Each row is a point. The points of each table are mixes of a few directions, plus a little noise. How many directions does each table use, and how many do they share? Where both have some left over, give the other angles between the two spaces (their principal angles), to ten degrees, smallest first.
(in the rows, 128 means zero)

First (5 x 3)
[[111 147 172]
 [142 112  94]
 [135 120 109]
 [ 99 161 202]
 [153  99  64]]
Second (7 x 3)
[[101 144 161]
 [184  91  49]
 [ 78 140 147]
 [168 130 142]
 [ 81 134 132]
 [132 112  93]
 [152 146 174]]
Directions: first 1, second 2, shared 1

First (7 x 6)
[[148 120 103 157 108 103]
 [147  91  89  91 114 131]
 [ 99 156 173 120 156 149]
 [120 104 123  56 138 163]
 [ 86 192 207 174 165 135]
 [136 148 130 192 117  96]
 [159  83  70 104 100 118]]
Second (8 x 6)
[[179 139 126 144 147 175]
 [ 66 166 110  86 104  68]
 [130  73 154 140 147 105]
 [ 87 129 110 153  57 179]
 [112 135 134  95 154  62]
 [126 124 132 121 137 111]
 [147  64 151 171 126 165]
 [177 194 107 114 152 160]]
Directions: first 2, second 3, shared 0; angles 80, 90

First (7 x 9)
[[124  91 105 160 127 123  93  57  96]
 [198 170 118 124 129 138 156 219 162]
 [171 152 118 130 129 135 141 177 147]
 [197 156 106 139 130 138 142 191 150]
 [ 82 119 148 113 127 123 127 104 122]
 [ 44  94 152 117 127 115 109  45  98]
 [ 80 119 149 112 128 121 127 101 122]]
Second (10 x 9)
[[ 80 124  85  99 122 142 141 249 179]
 [156 119 145 155 131 119 109  38  89]
 [160  92  61 175 125 134  91 114 114]
 [119 152 183 105 131 120 149 104 123]
 [165 111  81 161 127 134 107 131 123]
 [ 32 141 229  70 131 109 152  58 111]
 [120 142 138 110 128 130 143 161 143]
 [163 142 132 134 130 129 134 133 129]
 [134 144 123 115 128 134 144 185 152]
 [153 113 102 155 127 129 110 108 116]]
Directions: first 2, second 3, shared 2

First (11 x 11)
[[102 168 149 148 153  90  50 181 142  36 166]
 [146 100 113 114 111 154 182  92 118 191 101]
 [127 130 129 129 129 126 124 130 129 123 130]
 [ 96 178 154 153 159  81  30 194 146  13 175]
 [154  87 107 107 103 166 208  74 113 221  90]
 [133 120 124 124 123 136 144 117 125 147 120]
 [128 128 128 129 128 128 127 128 128 127 129]
 [139 110 118 119 117 144 164 103 121 169 111]
 [125 132 130 130 131 124 119 134 130 118 132]
 [106 161 146 145 149  96  61 173 141  51 160]
 [151  92 109 109 105 162 199  80 115 211  94]]
Second (9 x 11)
[[154 113 170 103 135  56 165  89  82 182 125]
 [145 151  92 133 154 128 111 130 141 161 102]
 [179 138  94 140 176 121 125 124 115 191 124]
 [101 134 157 100 104  82 137 106 128 128  95]
 [121  83 192 120  99 119 167 119  89  97 183]
 [124 100 173 119 110 113 155 117 101 113 158]
 [ 65 148 139 105  83 116 112 126 166  84  81]
 [126 167  38 167 153 214  68 176 190 108 110]
 [136 118  99 164 137 205 112 166 140  90 174]]
Directions: first 1, second 3, shared 0; angles 60

First (9 x 14)
[[107 115 131  73 103 106 102  72 162 124 180 239 123 132]
 [125 111 139 163 137  90 128 158 111 167 113  79 112 124]
 [144 132 149 148 130 112 140 158 113 133 115  79 113 130]
 [144 185  93  60 132 223  79 103 144  84 144 187 110 129]
 [137 136 134 132 132 129 123 144 121 133 122 104 113 127]
 [115 126  93 139 143 160 121 121 127 136 112 127 151 121]
 [141 132 137 161 140 122 139 165 108 141 103  61 118 126]
 [120 103 138 164 131  92 149 142 118 151 116  94 139 126]
 [121 113 138 114 105 120 168  87 149  85 147 183 174 139]]
Second (11 x 14)
[[169 141 147 124 145 105 210 123 148  80 183 150 147 112]
 [166 138 144 124 146 107 204 124 144  85 179 150 144 113]
 [ 99 121 115 131 115 142  73 133 114 160  92 112 115 138]
 [103 122 117 132 115 142  76 131 116 156  94 113 118 137]
 [103 122 117 131 116 141  79 131 116 157  95 114 117 138]
 [ 76 112 105 135 104 157  23 134 103 189  57 100 105 148]
 [133 130 130 127 131 127 137 128 130 123 134 129 130 126]
 [118 126 124 129 123 133 108 129 124 140 115 122 123 133]
 [107 121 120 130 118 139  85 131 117 152 100 116 119 136]
 [189 144 153 120 155  96 249 121 155  57 206 161 155 107]
 [144 133 135 127 136 120 163 126 136 108 149 137 136 121]]
Directions: first 4, second 1, shared 0; angles 40
